Rows are points. Each copy is the shape, with its points in the same order, stretched, turned, moved and blurred by noise. Say if it was mirrored as well.

Shape (9 x 3)
41	10	18
21	-9	7
-37	15	-6
38	-27	19
-41	-6	-17
-37	33	-21
-22	20	-18
-57	-4	-26
37	-33	-23
Copy 1 (9 x 3)
-47	-25	-6
-21	-15	4
6	19	54
-14	-32	-22
31	27	49
1	32	56
2	32	37
37	36	49
-2	-15	-43
Copy 1 is: mirrored
Copy 2 (9 x 3)
-6	8	33
-11	3	11
23	17	-25
-30	-2	17
14	5	-37
41	15	-22
26	7	-12
23	2	-48
-16	-31	12
Copy 2 is: only turned
Copy 3 (9 x 3)
35	-24	-3
6	-1	9
-65	-8	-7
33	5	36
-69	17	7
-80	-14	-35
-54	6	-27
-95	16	3
18	34	10
Copy 3 is: mirrored
Copy 4 (9 x 3)
10	40	37
11	10	27
-16	-8	-15
14	4	49
-6	-28	-17
-6	7	-30
4	5	-17
-7	-36	-29
57	-1	26
Copy 4 is: only turned

Shape (9 x 3)
-12	-23	47
-8	57	4
4	34	4
4	-6	-20
23	-23	-20
16	42	53
32	17	-20
21	52	6
35	1	-16
Copy 1 (9 x 3)
-4	-16	59
-46	52	-4
-16	46	-3
-1	2	-15
30	8	-20
3	57	37
28	40	-33
-5	67	-1
32	36	-23
Copy 1 is: only turned
Copy 2 (9 x 3)
56	-37	30
-58	-21	-1
-29	-11	-3
-5	19	-15
7	45	4
-22	-27	63
-35	47	4
-55	1	15
-26	43	18
Copy 2 is: only turned
Copy 3 (9 x 3)
47	4	-41
-7	48	-19
0	34	-10
-19	-17	1
-9	-23	14
53	78	-28
-13	17	18
4	58	-1
-4	5	20
Copy 3 is: mirrored
Copy 4 (9 x 3)
-21	-32	50
3	64	-19
10	35	-7
3	-6	-25
18	-34	-14
20	28	48
36	9	-23
33	45	-6
32	-9	-11
Copy 4 is: only turned

Shape (7 x 4)
49	-51	-18	-10
-2	25	-13	-34
-9	32	47	34
-22	-16	-23	18
-18	29	-20	-43
40	3	-19	26
-27	-1	45	-39
Copy 1 (7 x 4)
12	-87	-42	18
19	-10	27	-6
-36	38	-27	-8
-22	-2	17	46
18	-6	45	-14
16	-17	-25	37
-20	-7	0	-48
Copy 1 is: mirrored
Copy 2 (7 x 4)
-46	18	18	-3
-25	-51	-13	-12
22	-45	35	14
33	-14	-45	13
-25	-57	-31	-17
-9	-12	4	40
-23	-44	29	-49
Copy 2 is: only turned

Shape (10 x 6)
16	13	31	29	-32	3
-35	3	31	-12	0	11
38	-2	-18	-3	-35	41
-15	42	-41	63	24	-70
-21	21	-11	42	-20	-58
-12	-7	-6	-23	5	-17
25	-28	13	11	7	40
-10	10	-9	15	-29	-25
52	39	19	-62	-11	75
41	-12	25	-15	-5	-4
Copy 1 (10 x 6)
4	6	10	14	-45	-4
-31	-14	21	-26	1	-27
24	-13	-22	-19	-21	25
4	81	-1	28	20	-4
20	53	5	9	2	-30
0	-4	-4	-11	31	-20
-26	-18	-25	7	-32	15
24	23	0	-10	2	-20
-1	-62	24	-26	1	46
7	-24	-8	29	-11	-1
Copy 1 is: only turned
Copy 2 (10 x 6)
-11	11	-6	10	-40	14
-35	16	-19	-23	9	6
45	23	-44	-19	-17	5
32	9	94	52	-15	-54
-1	-12	48	20	-43	-46
-5	-12	2	-24	13	-15
13	6	-49	9	28	23
6	-2	11	-5	-38	-28
32	51	-41	-74	5	95
-6	-22	-9	-18	-2	38
Copy 2 is: only turned
Copy 3 (10 x 6)
19	30	-11	33	-63	6
-25	26	-26	-1	-12	32
28	35	-10	-24	-38	-29
56	-14	-49	61	6	15
39	3	-14	50	-14	36
-16	10	-12	-12	25	10
-5	3	-28	-18	-47	-22
23	20	-6	14	-17	24
-29	83	-25	-28	-11	-50
-18	15	6	3	-17	-26
Copy 3 is: mirrored
